Rows are points. Any point is a mix of the corners, with weights that add up to 1. It lies inside the corners' shape when no weight is negative. Is each point inside? If not, which corners have a negative weight?

Corners:
(1): [ 1.4 10.0]
(2): [13.4  0.2]
(3): [-29.9 -14.3]
Points:
[10.9  9.6] -> outside (3)
[ 7.2 -0.8] -> inside
[-25.2  -7.0] -> outside (2)
[ 9.3 -0.1] -> inside
[24.2  8.8] -> outside (3)
[-24.6  -5.0] -> outside (2)
[ 5.5 -3.8] -> outside (1)
[-4.2  8.2] -> outside (2)

Corners:
(1): [-11.3  17.6   2.1 -20.0  -0.3   7.6 -23.0  18.9]
(2): [  7.6 -18.2 -31.0  19.2  10.5  -0.4  26.3 -16.8]
(3): [ -4.9  -6.5   4.0   3.2 -30.9  -8.3   3.4 -20.7]
(4): [ -6.7  30.4 -16.0  -8.5  27.6   9.6 -10.4  -8.8]
(5): [ -6.3  36.2   8.4 -39.3 -19.0 -16.2  -1.6  -7.1]
(6): [ -2.9   0.9   8.3  -4.4  22.8 -10.8   0.8 -11.0]
(7): [ 19.9 -14.3  14.5   2.6  -9.7 -18.2  -9.3 -13.8]
(8): [ 15.7 -12.3  26.4   6.4 -21.6  -4.7  12.5 -19.4]
(9): [ -0.2  10.5  -5.4  15.5 -24.4 -15.9  10.2  -0.3]
Points:
[ -4.5   9.2   2.1 -10.3  -2.4   1.5  -9.9   5.2] -> inside
[  5.1   1.3  10.0  -5.9 -16.5 -16.8   8.9 -14.9] -> outside (1, 4)
[-4.5  9.5 -3.7 -5.3 -7.3 -7.3 -3.1 -3.6] -> outside (8)
[  2.9  -0.3   7.1  -2.4   7.1  -9.6  -0.2 -11.1] -> inside
[-2.6 18.4 -6.6 -5.6 12.2  3.3 -5.1 -9.4] -> inside
[ -8.4  -2.7 -25.0  -4.8  40.4  17.2 -17.7   3.3] -> outside (5, 8, 9)
[ -4.2   8.8 -13.3  -0.8   3.5   1.3   7.5  -7.8] -> outside (7)
[  6.2  -7.9  -9.2   7.5  -0.8  -2.9  13.6 -13.0] -> inside
[  2.3   6.7  -1.2  -4.8  -0.3  -8.8   7.5 -14.9] -> outside (1)

Corners:
(1): [-17.8 -18.1   7.9  26.8   0.8 -13.8   0.0  -1.5  -2.3 -22.8   5.4  -0.2
  -6.3 -23.2 -12.1  -8.4  -3.8  -5.1]
(2): [  5.0  30.6   2.9   4.6   6.7   2.2 -11.1  -9.8   8.5   3.6  -5.6   4.6
  13.8  21.5   5.8   5.6  19.6  -2.1]
(3): [ -7.1  19.0 -11.9  -1.9   2.3 -11.7   3.0  -2.8  -4.0  33.2 -11.3   4.3
  12.8   1.2  -7.3  31.9   0.5  -5.6]
(4): [ -4.9 -14.4 -20.9  -9.3   3.7  15.0  10.0   5.5   5.4 -16.7   9.8 -19.9
 -16.0   7.9  -6.4  -7.0 -12.7  -4.9]
(5): [  2.0  24.1   4.9 -21.2   0.3  -4.8  -8.1   3.8 -16.2   4.1 -10.1  14.3
  -1.6  -4.0   6.1   0.2  16.2 -29.1]
(6): [  8.2  25.2   5.8 -10.8  -5.5  -6.2  11.9 -19.5  -2.6  16.7  21.5  18.2
   9.5  14.3 -10.9  16.5  17.5 -18.1]
(7): [ 14.6 -20.4 -12.5  18.1   9.3   5.7  -5.9   7.6  10.7  -9.0   3.0  12.0
 -10.8 -11.0 -12.6 -22.9 -21.8  -1.7]
(8): [ 15.4  36.5   5.3   6.9 -12.2  -3.9 -10.1   1.0 -27.3  13.6   1.3   0.0
  13.0  11.7 -13.6  -2.1   0.0  -7.4]
(9): [ -3.8 -31.7  -7.9   5.9 -14.1   1.7 -11.9  -3.9  11.2   2.6  -1.5 -10.7
 -25.5  -4.9 -11.3 -18.4  -1.9  16.9]
(10): [-12.6  37.9   3.5  -3.3  21.8   6.3 -14.4 -16.3 -28.1  34.8   9.6   0.0
  10.6   3.3   3.7  -3.4  20.1 -11.2]
(11): [ -0.9  32.1   6.2  -6.2  21.9 -14.5  -6.9 -31.5 -17.0  18.5 -14.1   7.1
   0.6  26.6 -13.1   8.2   2.5  -4.5]
(12): [  1.8 -31.0   0.2  10.7  11.7  -1.4  14.8  12.7  -7.8  -7.1  -3.5   3.0
 -13.0   4.8  -7.9  -6.9   9.3   9.7]
(13): [ -0.1 -28.6  -2.8  26.7  -4.1  20.5  -1.2  -0.7  -6.6 -17.5   6.9   2.3
 -34.5  -4.8   8.2   2.7 -15.4   1.0]
(14): [ -2.2 -14.5  13.4  -6.0  -0.7  23.4   3.7  -4.8  -5.4 -10.3  -2.5   2.8
   0.9 -11.1  -5.1 -13.5 -13.8   7.2]
(15): [-12.7 -36.9   8.7  18.3  -1.4  17.4 -19.2  16.9   3.6  -5.2  -4.1   6.2
 -14.3  10.4 -12.4  -6.2  -6.3 -19.7]
(16): [ 17.3  11.5  -1.5 -11.6   9.6  -3.2 -29.7  -7.6  -9.5   8.9  10.1  -6.1
  20.6   0.1  -8.4  25.4  11.7   1.3]
(17): [ -9.7 -30.2 -22.1  31.4 -11.3  -3.7 -11.2  -8.7 -26.6  -8.9 -22.6  27.9
  18.1  13.5  15.1 -19.9 -10.6   0.1]
(18): [  7.3  19.6  20.5 -10.6   1.5 -22.8  -4.5   0.0  -3.9  24.5   2.9   2.0
  11.9  17.9  23.4  -5.1  -3.2 -13.2]
(19): [  5.7 -30.4  -9.0  34.7  -2.9  -8.4  -5.6 -18.6 -18.6   5.3 -35.3  -3.1
  16.1  -3.3   6.6  -7.4   1.9 -17.6]
Points:
[  1.6   4.5   0.5   4.4   4.2   0.0  -4.2  -8.8 -12.0   3.4   0.5   3.6
  -0.1   5.2  -1.4  -5.0   2.3  -3.8] -> outside (3, 15)
[ -2.8   0.8  -2.3   6.9   4.8  -4.9  -9.5  -3.9 -10.5   8.5  -8.3  -0.5
   7.4   0.3  -4.4  -3.2   1.7  -3.6] -> outside (6, 13)
[ -1.2 -41.6 -18.3   8.2   1.1  21.9  -0.9   2.3   0.5  -8.4   0.5   4.5
 -18.8 -10.5  -6.2  -9.4  -9.0  -2.4] -> outside (1, 2, 8, 11, 18)
[-0.4 -1.8 -3.3  8.2  5.0 -1.1 -7.3 -7.6 -9.2  3.2 -5.4  7.7  0.9  7.7
 -3.6 -4.3 -2.8 -4.9] -> inside

Corners:
(1): [-14.6 -12.7  -6.7   8.7 -35.4 -14.1  -6.3  -8.9  17.5   4.0 -25.8 -34.9
  21.7   9.2 -17.6   8.7  29.3  -6.1 -11.9   7.1]
(2): [ -4.6  -6.0  26.6  -8.2  -3.4   6.1   6.0  -0.1  16.1  19.2   8.1  -8.5
   6.8  16.8 -28.3  12.3 -10.3  -2.6   9.5 -18.7]
(3): [  0.4  -5.1 -13.5   9.8  12.3  31.3  10.6  -3.5 -12.6 -21.0  11.5  12.3
   8.6  -9.5 -14.7 -19.4 -12.0  -3.6   5.0  19.2]
(4): [ 27.9  -3.2  -0.3   3.1  13.5  19.8  -5.2 -14.4 -10.7  -4.6  26.3  11.1
   8.3  -8.0  -1.3  -7.5   4.3   0.1   6.5 -22.8]
(5): [-26.2  -3.0 -10.2  -7.1   7.2  16.6 -11.0  -0.3   0.4  15.2  -6.0 -32.7
  -7.0  11.9 -21.2  -6.2   8.7 -10.6 -13.4  -8.6]
(6): [  4.0  -7.8  -3.5  -0.5 -15.4  -4.2  -5.6  10.6   4.9  30.2 -15.5   3.1
   2.8  41.2 -17.1  -9.1  30.7 -15.2  -5.5 -13.1]
(7): [  4.2  -7.5 -11.1 -14.7 -16.1   5.8   8.5 -12.6  15.0  25.6  -6.9 -12.2
  -7.5  35.4  -7.3  21.6  23.9   0.6  -3.3  10.9]
(8): [ -6.1 -10.3  25.5 -17.1  11.5   3.1   4.6 -14.4  -7.8 -13.1  -8.2   6.3
  -2.6  16.8 -16.4   2.9 -11.0  17.6  -5.5  -0.3]
(9): [-17.8 -10.9  14.1   0.0 -10.4  -3.8  14.7 -13.0  -3.3   6.1   7.3  13.7
 -21.1   7.4 -17.0  -1.1  10.4   8.2  -8.1  -4.4]
(10): [ 29.1   1.7  -0.6  -2.3  11.9  -5.9  13.4  -2.3  -4.1  -5.1  19.7  -6.3
  -5.2  -1.1  -3.0 -14.5 -14.0   3.5   5.1  -6.4]
(11): [ 12.0  10.6   2.5  13.7  26.8  17.3   8.0  15.2 -10.1  -8.6  15.4   6.2
  30.2 -27.6  -8.9 -11.1  -0.1   1.7 -28.9  -3.6]
(12): [ 11.8  26.7  15.1  -1.7  21.0   7.8  -1.6 -19.2  14.9 -10.2   3.7   2.5
   5.1  -8.4 -17.2  -8.9  -8.8  -7.8 -17.1  -5.1]
(13): [-14.2  -7.4  18.3 -39.1 -20.9 -10.7   3.8   6.6   7.2   6.5   3.5  -7.4
  -5.1  15.3 -26.5  -8.2  10.5   8.7   5.1  -0.6]
(14): [  6.1  -1.1  15.2  -0.6   1.5 -10.9 -24.2  -0.4  25.4  11.0 -26.3  -7.2
   4.9 -10.9   6.2   0.1   7.0   2.1 -13.5   2.1]
(15): [  5.5  27.2 -15.1  20.5   9.6   2.1 -11.4  18.6 -18.0  13.6  29.7  -0.9
   1.0   6.8   3.1  -9.9   7.7 -20.4 -11.5  29.0]
(16): [ -1.5 -11.0  44.8 -10.6  13.2  15.8  22.5  -0.5  -1.5 -21.3  -2.9   3.9
   0.9 -14.5 -11.2  -5.5   6.1   7.6   5.3 -17.4]
(17): [-22.5   4.1 -19.0 -21.6 -20.4  -9.6  -0.6   6.0  16.0   2.3 -13.0 -10.4
   0.1  16.3 -15.2  10.3  18.2  -9.1   9.0  -5.4]
(18): [  5.7  17.7   1.0  12.9  -9.0  44.4  11.7   7.3 -17.6 -17.9  11.8   8.0
   2.0  -8.3  12.7 -17.8 -21.8   9.1  -5.3 -10.2]
(19): [  0.0 -17.3  -8.6   6.5 -24.7  -9.5 -17.4   8.0  -0.3   7.3 -19.6 -14.4
 -13.0 -10.8 -23.2  16.6  29.6 -27.2 -20.3  -7.8]
(20): [-10.6 -27.9  28.8 -20.3   9.3  -2.8   0.1   2.1  22.2   0.8  19.3 -11.9
  -5.9  21.3 -11.0  -2.1   0.6   5.1 -19.2  -6.8]
(21): [ 15.4   6.5 -11.4  -0.1  12.9  23.8   5.8  -4.5 -21.1   2.8   0.3  19.2
  25.0 -14.2  17.3 -19.3  -7.1 -22.7 -17.6   0.5]
Points:
[ 2.1 -1.1  3.6 -0.5 -0.9  1.5 -2.4 -0.7  3.2  5.2  0.8 -6.4  3.0  5.2
 -7.2  1.1  8.8 -6.0 -9.7 -5.3] -> outside (3, 13)
[ -5.9  -5.0   1.3  -1.2  -9.0   2.8  -0.5  -3.1   4.4   2.1  -4.5 -11.9
   6.0   5.3 -13.1  -1.5  10.8  -3.1  -7.0  -1.3] -> inside
[ 6.5 -5.0  3.6  5.7  1.8 11.3  2.3  0.2 -0.8 -2.8 10.1  0.8  4.6 -6.2
 -2.5 -2.3  3.0 -2.3 -7.9 -5.2] -> outside (5, 6, 8, 12, 13)
[-4.7  0.9  5.5 -1.6 -0.1  9.0 -0.9  1.2  0.0 -1.1  0.3  0.1  6.4 -1.1
 -9.9 -5.7  3.8 -5.1 -9.6 -2.5] -> outside (7, 10)
